Each row of a before or after table is a point. One or more steps were done to the points. Then noise was added and the rows were shuffled. The steps act on columns, c1 being the first. What was done? A step turns or swaps two columns, mirrors them in a line or flattens them onto one, adds a multiple of one to another, or multiplies or shifts one. Angles are multiples of 10 degrees, from the lower column toward the higher: turns from -170 to 170, lines from 10 to 170 but not 90. Use the fewest steps. Two steps may share a column if one is a turn and the other turns, adds or multiplies; they go together, in the order done. Otherwise the lowest column goes first.

Before (9 x 2):
-0.28 +0.25

+0.04 -0.41

+0.04 +0.45

-0.48 +0.54

+0.30 -0.30

-0.62 -0.53

-0.01 +0.09

-0.37 -0.36

+0.20 +0.14
After:
+0.25 -0.27

+0.52 -0.48

+0.09 +0.00

-0.36 -0.38

-0.41 +0.04

+0.45 +0.05

-0.51 -0.62

-0.30 +0.31

+0.13 +0.21
Steps: swap c1 and c2

Before (10 x 6):
-0.52 -0.27 -0.83 +0.44 -0.08 -0.50

-0.19 -0.03 -0.02 -0.10 -0.53 -0.24

+0.41 -0.39 +0.34 -0.23 +0.36 -0.01

+0.37 -0.76 +0.10 -0.56 +0.10 -0.16

-0.33 -0.28 -0.63 +0.33 -0.24 -0.31

-0.27 -0.27 -0.19 -0.39 +0.22 -0.01

-0.23 +0.01 -0.27 +0.30 -0.10 -0.47

-0.25 -0.89 +0.29 -0.42 +0.13 -0.15

+0.35 -0.40 +0.54 +0.19 +0.51 -0.06

+0.44 -0.20 +0.45 +0.32 +0.01 +0.47
After (10 x 6):
-0.27 -0.07 -0.19 -0.43 +0.21 +0.00

+0.35 +0.01 +0.51 +0.11 +0.50 -0.05

-0.19 -0.01 -0.08 -0.10 -0.53 -0.23

+0.43 +0.05 +0.58 +0.29 +0.02 +0.47

-0.23 +0.04 -0.42 +0.29 -0.10 -0.47

+0.36 -0.11 +0.05 -0.67 +0.09 -0.16

-0.26 -0.10 +0.26 -0.56 +0.12 -0.15

-0.52 +0.08 -0.98 +0.39 -0.07 -0.51

-0.33 +0.05 -0.73 +0.25 -0.25 -0.31

+0.42 -0.06 +0.34 -0.28 +0.37 -0.01
Steps: flatten c2 and c4 onto the line at 80 degrees; add 0.3 times c6 to c3

Before:
-0.19 -0.35 -0.45 -0.34 -0.38 -0.61 -0.25 -0.17 -0.71 +0.18 -0.45

+0.65 -0.16 -0.64 -0.17 -0.40 -0.46 -0.02 -0.52 -0.21 +0.25 -0.02

+0.46 +0.09 +0.61 +0.06 +0.24 +0.07 +0.16 +0.27 -0.20 -0.30 +0.39

+0.47 +0.22 +0.16 -0.27 -0.11 -0.27 -0.11 +0.58 +0.08 -0.09 +0.20

-0.39 -0.59 +0.11 -0.84 -0.04 +0.20 -0.29 -0.01 -0.14 -0.23 -0.02

+0.39 -0.03 -0.05 +0.03 +0.12 -0.81 +0.06 -0.16 +0.17 +0.04 -0.02

-0.30 +0.17 -0.14 -0.95 +0.23 -0.10 -0.09 -0.04 -0.31 -0.27 -0.02

+0.16 +0.40 +0.22 +0.08 +0.15 +0.07 +0.26 +0.17 -0.09 -0.29 +0.38

-0.31 -0.02 -0.08 -0.43 -0.21 -0.29 -0.48 -0.22 -0.26 -0.51 +0.41

-0.07 +0.12 +0.26 -0.50 -0.14 +0.29 -0.30 +0.13 -0.20 -0.51 +0.10

+0.55 +0.10 -0.57 +0.45 -0.22 -0.53 -0.20 -0.42 +0.12 -0.03 -0.51

+0.33 +0.19 -0.19 +0.21 -0.68 -0.64 +0.21 -0.50 +0.17 +0.29 -0.27

+0.07 -0.14 -0.72 +0.28 -0.34 -0.35 -0.12 -0.19 +0.06 +0.46 -0.05

+0.25 -0.30 -0.66 +0.13 -0.53 -0.49 +0.33 -0.08 +0.01 -0.23 -0.17
After, 14 rows:
-0.43 +0.10 -0.12 +0.43 -0.56 -0.22 -0.03 +0.55 +0.10 -0.20 +1.20

+0.15 +0.39 +0.19 +0.08 +0.07 +0.18 -0.27 +0.13 -0.08 +0.23 -0.31

-0.22 -0.10 +0.35 +0.30 -0.34 -0.36 +0.47 +0.09 +0.06 -0.15 +0.94

+0.25 +0.11 +0.02 +0.02 +0.07 +0.22 -0.29 +0.42 -0.19 +0.13 -0.66

+0.11 +0.13 -0.03 -0.48 +0.29 -0.13 -0.57 -0.10 -0.24 -0.28 -0.79

+0.60 +0.19 +0.09 -0.26 -0.28 -0.10 -0.08 +0.47 +0.11 -0.11 -0.49

-0.18 -0.33 -0.16 -0.31 -0.63 -0.41 +0.14 -0.16 -0.75 -0.25 +0.24

-0.01 -0.60 -0.06 -0.82 +0.19 -0.07 -0.21 -0.37 -0.12 -0.28 -0.94

-0.54 -0.14 +0.30 -0.17 -0.46 -0.39 +0.23 +0.69 -0.25 -0.04 +0.40

-0.50 +0.17 -0.17 +0.21 -0.64 -0.67 +0.27 +0.37 +0.17 +0.21 +0.52

-0.16 -0.01 +0.02 -0.01 -0.82 +0.12 +0.12 +0.43 +0.16 +0.12 +0.09

-0.06 +0.19 +0.05 -1.01 -0.10 +0.28 -0.29 -0.33 -0.31 -0.13 -0.80

-0.27 +0.00 +0.42 -0.45 -0.32 -0.24 -0.55 -0.32 -0.22 -0.51 -0.58

-0.09 -0.30 +0.18 +0.17 -0.49 -0.53 -0.24 +0.20 +0.01 +0.33 +0.79
Steps: swap c1 and c8; turn c3 and c11 by -120 degrees; add 1 times c4 to c11; swap c5 and c6; swap c7 and c10
